Each row of a before or after table is a point. One or more steps were done to the points. Then noise was added and the rows were shuffled. The steps act on columns, c1 being the first. Name the steps. A step turns or swaps two columns, mirrors them in a line or flattens them onto one, adds a multiple of one to another, or multiplies or shifts one. Angles are multiples of 10 degrees, from the lower column toward the higher: turns from -170 to 170, lines from 10 to 170 but not 90. Use the fewest steps. Two steps may share a column if one is a turn and the other turns, adds or multiplies; they go together, in the order done. Otherwise the lowest column goes first.
(in the rows, 128 means zero)

Before (13 x 3):
[[139 105 127]
 [170 139 119]
 [167 167 138]
 [133 125 147]
 [141 131 143]
 [141 120 133]
 [155 118 113]
 [150 102 167]
 [ 99 117 153]
 [132 123 138]
 [131 123 103]
 [ 79 137 124]
 [133 110 133]]
After (13 x 3):
[[ 90 161 148]
 [128 137 148]
 [119  58 134]
 [132 113 138]
 [122 104 141]
 [136 120 146]
 [128  73 136]
 [109 114 111]
 [ 99  98 135]
 [163 154  94]
 [136  50 171]
 [166  95 129]
 [104 245 159]]
Steps: mirror c1 and c3 in the line at 70 degrees; multiply c2 by 3

Before (14 x 6):
[[123 159 180 134 111 153]
 [ 99 118 114 117  98 126]
 [158 144 103 150 118 106]
 [ 85 137 122 118 140  66]
 [ 83 132 130  72 168  96]
 [159 116 103 101 152 101]
 [139 160 171 139 107 128]
 [148 136 170 112 162 161]
 [177 144 117 109 108  74]
 [ 81 144 145  99  93 109]
 [167  93 128 109 165 155]
 [135 107 109 126 167 153]
 [ 79  78 159 135 157  83]
 [ 98 122 114 113 159 143]]
After (14 x 6):
[[ 97 134 123 109 162 137]
 [133 161 150 134 131  99]
 [153 109 117  92 128 163]
 [151  78 127 103 172 132]
 [ 86 146 131  57 138 179]
 [ 90 159 136  91  89 121]
 [ 64  98 140 136 125 182]
 [ 96 126 122 113 105 109]
 [180 126 124 103  75 157]
 [149 129 146 108 175 124]
 [161 132 119 158 107 137]
 [ 91 151 125 116  99 182]
 [126 104 121 125 172 133]
 [150 154 145 142 111 113]]
Steps: turn c1 and c2 by -20 degrees; multiply c3 by 0.4; multiply c4 by 1.3; mirror c5 and c6 in the line at 20 degrees

Before (9 x 9):
[[146 129 175 150 117 126 174 157 200]
 [101 119  85 148 154 109 107 117 134]
 [112 112 122 111 145  84 107 108 105]
 [112  94 131  99 183 123 125 100 141]
 [ 63 134 155 182 129 159 166 150 136]
 [122 147 121 143 181  97  89 118 115]
 [111 123 127 174 145 144 181 150 110]
 [125 173  86 100 153 113 115 126 102]
 [143 159 119 133 145  96 119  76 143]]
After (9 x 9):
[[142 159 119 111 135 100 118  76 107]
 [ 62 134 156 136 182 136 168 150 158]
 [125 174  86  99 106 144 115 126 102]
 [113 112 123 108 115 125 105 108  78]
 [111 123 128 119 177 151 181 149 133]
 [101 120  84 106 151 113 107 116 115]
 [114  95 132  68 108 114 125  99 129]
 [145 127 175 142 147  64 175 158 161]
 [121 148 122  79 153 125  89 118  95]]
Steps: turn c4 and c5 by 80 degrees; turn c6 and c9 by 60 degrees

Before (14 x 12):
[[102 103 153 154 151 150 163 130 126 145 115 145]
 [124 153 106 145 123 171 126 123 137 155 114 172]
 [112  90 100 135  60 204 129 143 155 148 150 106]
 [115 151 119 140 132 117 109 154 148 117 100 115]
 [101  78 163  88  85 139 137 111 119 134 103 149]
 [156 108 129 126 145 218 121 134 139 150 145 173]
 [120 192 143  99 172 146 143 142 169  79 100 188]
 [105 141 118 107 140 112 160  64 141 105 107 138]
 [ 57 131  91 102  99 161 131 175 141 135 145 149]
 [130 143  92 109 145  83 145 133 162 167 114 153]
 [133 107  92 139 107 175 152 130 168 163 100 167]
 [ 86 146 161 136  74  99 119 169 164 141 137 112]
 [112 117 139 153 114 137 116 135 144  86 137 179]
 [176 140 121 123 107 153 148 134 115 107 130 153]]
After (14 x 12):
[[ 87 195 160  80 102 119  99 181 121 140 116  92]
 [132 156  93 112 110 152 175 150  86 163 143 147]
 [124 203 105 128 110 126 171 129 113 155 137 152]
 [120 242 144 160 170 143 146 161  91  79 144 168]
 [ 57 182  91  93 142 132 161 176 144 135 115 129]
 [116 201 118 135 118 109 117 161 115 116 153  95]
 [102 128 163  74 151 137 139 109 119 134 151 129]
 [155 159 129 144 135 121 218 139 127 150 110 152]
 [130 192  92 137 151 145  83 149  99 167 131 132]
 [112 167 140 125 100 117 136 142 122  87 116 158]
 [101 154 152 158 112 163 151 129 127 145 142 124]
 [112 140 100  67  99 128 204 155 120 147 101  86]
 [176 191 121 107 125 148 153 127 142 107 131 133]
 [105 191 118 131 152 160 112  80  79 105 133 118]]
Steps: shift c2 by 50; turn c4 and c5 by -70 degrees; swap c6 and c7; turn c8 and c9 by -30 degrees; turn c9 and c11 by -160 degrees; shift c12 by -20
